Rows are points. Each copy is the shape, with its points in the same order, stretched, turned, moved and blurred by noise. Is it also mirrored, or only turned?

Shape (9 x 3)
[[ 0.07 -0.06 -0.21]
 [-0.41 -0.15 -0.32]
 [ 0.20 -0.17 -0.58]
 [ 0.13 -0.92  0.32]
 [ 0.54 -0.51  0.75]
 [-0.06  0.14  0.15]
 [ 0.00 -0.13 -0.31]
 [-0.08  0.37 -0.09]
 [-0.01  0.22 -0.19]]
Copy 1 (9 x 3)
[[ 0.19 -0.06 -0.18]
 [-0.07  0.18 -0.56]
 [ 0.55 -0.11 -0.43]
 [ 0.40  0.75  0.49]
 [ 0.23  0.37  1.07]
 [-0.22 -0.10  0.07]
 [ 0.20  0.01 -0.30]
 [-0.26 -0.33 -0.25]
 [-0.04 -0.28 -0.26]]
Copy 1 is: mirrored
Copy 2 (9 x 3)
[[-0.01 -0.21  0.00]
 [-0.47 -0.16 -0.36]
 [ 0.03 -0.50  0.02]
 [ 0.68  0.35 -0.66]
 [ 1.01  0.60 -0.06]
 [-0.14  0.16  0.09]
 [-0.09 -0.21 -0.12]
 [-0.30 -0.10  0.33]
 [-0.25 -0.09  0.22]]
Copy 2 is: mirrored

Shape (12 x 6)
[[-0.26  0.61 -0.37 -0.23  0.10  0.35]
 [-0.38  0.58 -0.24 -0.05 -0.17 -0.24]
 [-0.36 -0.11  0.02  0.48  0.19 -0.35]
 [ 0.45  0.25  0.29 -0.34 -0.11  0.56]
 [ 0.52 -0.13 -0.01 -0.09 -0.24  0.33]
 [-0.16 -0.22  0.19 -0.41 -0.44 -0.39]
 [ 0.50  0.65 -0.27  0.57 -0.18 -0.16]
 [-0.46  0.41  0.38 -0.02  0.07 -0.34]
 [-0.42  0.23 -0.08  0.31 -0.31  0.23]
 [ 0.13 -0.29 -0.52  0.18 -0.24 -0.26]
 [ 0.10 -0.29  0.45  0.39  0.25 -0.12]
 [ 0.27  0.10 -0.12 -0.46  0.52 -0.31]]
Copy 1 (12 x 6)
[[-0.12  0.86 -0.19  0.38  0.27  0.54]
 [-0.42  0.74 -0.08  0.40  0.28 -0.23]
 [ 0.39 -0.02 -0.23  0.22  0.25 -0.61]
 [-0.05  0.32  0.11  0.12 -0.44  0.88]
 [-0.12 -0.31  0.16  0.29 -0.19  0.54]
 [-0.65 -0.23 -0.07 -0.19 -0.14 -0.28]
 [ 0.15  0.37  0.47  1.08  0.08 -0.10]
 [-0.05  0.73 -0.07  0.05 -0.16 -0.52]
 [-0.13  0.44 -0.57  0.61 -0.16 -0.01]
 [-0.13 -0.43  0.07  0.54  0.53 -0.17]
 [ 0.62 -0.19 -0.10  0.16 -0.21 -0.21]
 [ 0.10  0.23  0.39 -0.28  0.60  0.08]]
Copy 1 is: mirrored
Copy 2 (12 x 6)
[[-0.14  0.85 -0.04  0.14 -0.16  0.30]
 [-0.07  0.65  0.32  0.04 -0.26 -0.27]
 [ 0.04  0.09  0.26  0.18  0.55 -0.32]
 [-0.43 -0.02 -0.19  0.23 -0.39  0.74]
 [ 0.00 -0.20  0.02  0.49 -0.34  0.59]
 [ 0.30 -0.27  0.20 -0.29 -0.38  0.05]
 [-0.50  0.30  0.43  1.08 -0.35 -0.34]
 [-0.37  0.20  0.21 -0.40  0.10 -0.35]
 [-0.13  0.46  0.70  0.18  0.11  0.25]
 [ 0.50  0.00  0.19  0.57 -0.16 -0.10]
 [-0.30 -0.36  0.18  0.23  0.57  0.01]
 [-0.02  0.11 -0.86  0.20 -0.08 -0.19]]
Copy 2 is: mirrored

Shape (12 x 9)
[[-0.18  0.28  0.46  0.40 -0.57  0.39 -0.03  0.01 -0.14]
 [-0.36 -0.11  0.47 -0.19 -0.13  0.62  0.40  0.22  0.49]
 [ 0.39  0.15 -0.04  0.58  0.07 -0.44  0.21  0.58  0.03]
 [ 0.10 -0.56 -0.16 -0.46 -0.27 -0.38 -0.28  0.21  0.34]
 [ 0.36  0.31  0.33 -0.21 -0.43  0.17 -0.42 -0.02 -0.60]
 [ 0.46  0.65 -0.23 -0.40 -0.12 -0.01  0.19  0.11  0.31]
 [-0.47 -0.02  0.26  0.23  0.23 -0.23  0.09  0.13 -0.59]
 [ 0.41  0.12 -0.32 -0.06 -0.38  0.22  0.55  0.09 -0.25]
 [-0.54 -0.12 -0.15 -0.24 -0.19  0.21  0.15  0.17  0.31]
 [-0.14 -0.19  0.09  0.56 -0.27  0.25 -0.06  0.38  0.09]
 [-0.16 -0.96 -0.71  0.19  0.42  0.08 -0.08 -0.15 -0.21]
 [ 0.46 -0.09  0.41  0.42 -0.73 -0.25 -0.09  0.03  0.80]]
Copy 1 (12 x 9)
[[-0.21  0.05  0.16  0.63 -0.75 -0.01  0.25  0.05 -0.30]
 [-0.62 -0.25  0.34  0.01 -0.47 -0.30  0.46  0.39  0.16]
 [ 0.60  0.38 -0.49 -0.02 -0.15  0.25  0.17  0.54  0.18]
 [ 0.20 -0.59 -0.09 -0.39 -0.08  0.45 -0.57  0.83 -0.12]
 [ 0.48 -0.20  0.42  0.36 -0.28 -0.02 -0.23 -0.29 -0.31]
 [ 0.41  0.15  0.18 -0.74 -0.42  0.08 -0.14 -0.21  0.38]
 [-0.03  0.39  0.04  0.15  0.05  0.00  0.30  0.38 -0.73]
 [ 0.32 -0.23 -0.34 -0.33 -0.40  0.04  0.41 -0.33 -0.02]
 [-0.55 -0.08 -0.08 -0.31 -0.52 -0.09  0.02  0.45 -0.31]
 [-0.23  0.02 -0.50  0.48 -0.46 -0.04  0.10  0.58 -0.14]
 [-0.46 -0.23 -0.91 -0.28  0.67  0.12 -0.26  0.43 -0.51]
 [ 0.08 -0.13 -0.04  0.37 -0.71  0.88 -0.08  0.69  0.45]]
Copy 1 is: mirrored
Copy 2 (12 x 9)
[[-0.48  0.60  0.24  0.18 -0.20  0.17 -0.25  0.15 -0.24]
 [-0.28  0.57 -0.06 -0.08  0.31  0.30  0.51 -0.03 -0.05]
 [ 0.45  0.26 -0.26  1.01  0.08 -0.27 -0.09  0.03  0.15]
 [ 0.31 -0.34  0.13 -0.27  0.77  0.38 -0.15 -0.03  0.39]
 [ 0.02  0.32  0.13 -0.53 -0.16 -0.02 -0.60  0.51 -0.04]
 [ 0.62  0.74 -0.08 -0.48  0.27 -0.23 -0.21 -0.32  0.12]
 [-0.17 -0.44 -0.32  0.42 -0.26 -0.36 -0.10  0.23 -0.36]
 [ 0.69  0.48  0.18 -0.18 -0.21  0.15  0.13 -0.17 -0.35]
 [-0.11  0.08 -0.23 -0.24  0.37  0.43  0.13 -0.34 -0.09]
 [-0.29  0.27  0.02  0.60  0.08  0.43 -0.13  0.00 -0.03]
 [ 0.04 -0.80 -0.43  0.13 -0.39  0.61  0.07 -0.15  0.45]
 [ 0.09  0.45  0.76  0.33  0.69  0.13 -0.02 -0.28  0.55]]
Copy 2 is: mirrored
Copy 3 (12 x 9)
[[-0.13  0.39  0.50  0.53 -0.06  0.25 -0.10  0.22 -0.23]
 [-0.21 -0.13  0.59  0.47 -0.23  0.25  0.32  0.63  0.57]
 [ 0.52 -0.16 -0.08  0.22  0.35 -0.58  0.08  0.33 -0.20]
 [ 0.13 -0.71 -0.17  0.07 -0.85 -0.30 -0.53  0.45  0.33]
 [ 0.19  0.17  0.51 -0.21 -0.15  0.19 -0.83 -0.02  0.00]
 [ 1.00 -0.01  0.24 -0.12 -0.46  0.00  0.22  0.10  0.43]
 [-0.57  0.13  0.13  0.10  0.27 -0.53 -0.19 -0.21  0.20]
 [ 0.64 -0.33  0.23  0.42 -0.03  0.31 -0.16 -0.33  0.19]
 [-0.20 -0.15 -0.12  0.47 -0.51  0.13  0.12  0.25  0.57]
 [-0.17 -0.10 -0.04  0.58  0.08  0.10 -0.02  0.54 -0.30]
 [-0.55 -0.98 -0.56 -0.05 -0.18  0.13 -0.07 -0.18  0.05]
 [ 0.54 -0.28  0.44  0.51 -0.69 -0.27  0.03  0.79 -0.59]]
Copy 3 is: mirrored
Copy 4 (12 x 9)
[[ 0.02 -0.30  0.53  0.11 -0.71  0.15 -0.15 -0.04 -0.12]
 [-0.14 -0.18  0.75  0.19  0.00  0.67  0.27  0.14  0.10]
 [-0.04  0.08  0.20  0.26 -0.11 -0.67  0.07  0.31  0.22]
 [-0.35 -0.10  0.11 -0.66  0.35 -0.13  0.25 -0.35  0.35]
 [-0.33  0.02  0.30 -0.26 -0.71 -0.20  0.18 -0.51 -0.64]
 [ 0.20  0.85  0.34 -0.31 -0.17 -0.16  0.08 -0.06 -0.16]
 [-0.51 -0.42  0.22  0.43  0.00 -0.06 -0.49 -0.12 -0.28]
 [ 0.49  0.21  0.05 -0.10 -0.20 -0.15  0.34 -0.06 -0.39]
 [-0.24  0.05  0.28 -0.20  0.22  0.52 -0.16  0.17  0.02]
 [-0.19 -0.34  0.22  0.16 -0.37  0.09  0.10  0.28  0.16]
 [-0.25 -0.22 -0.93  0.09  0.40  0.26  0.31 -0.16  0.05]
 [ 0.31 -0.07  0.58 -0.30 -0.38 -0.18  0.40 -0.33  0.91]]
Copy 4 is: mirrored
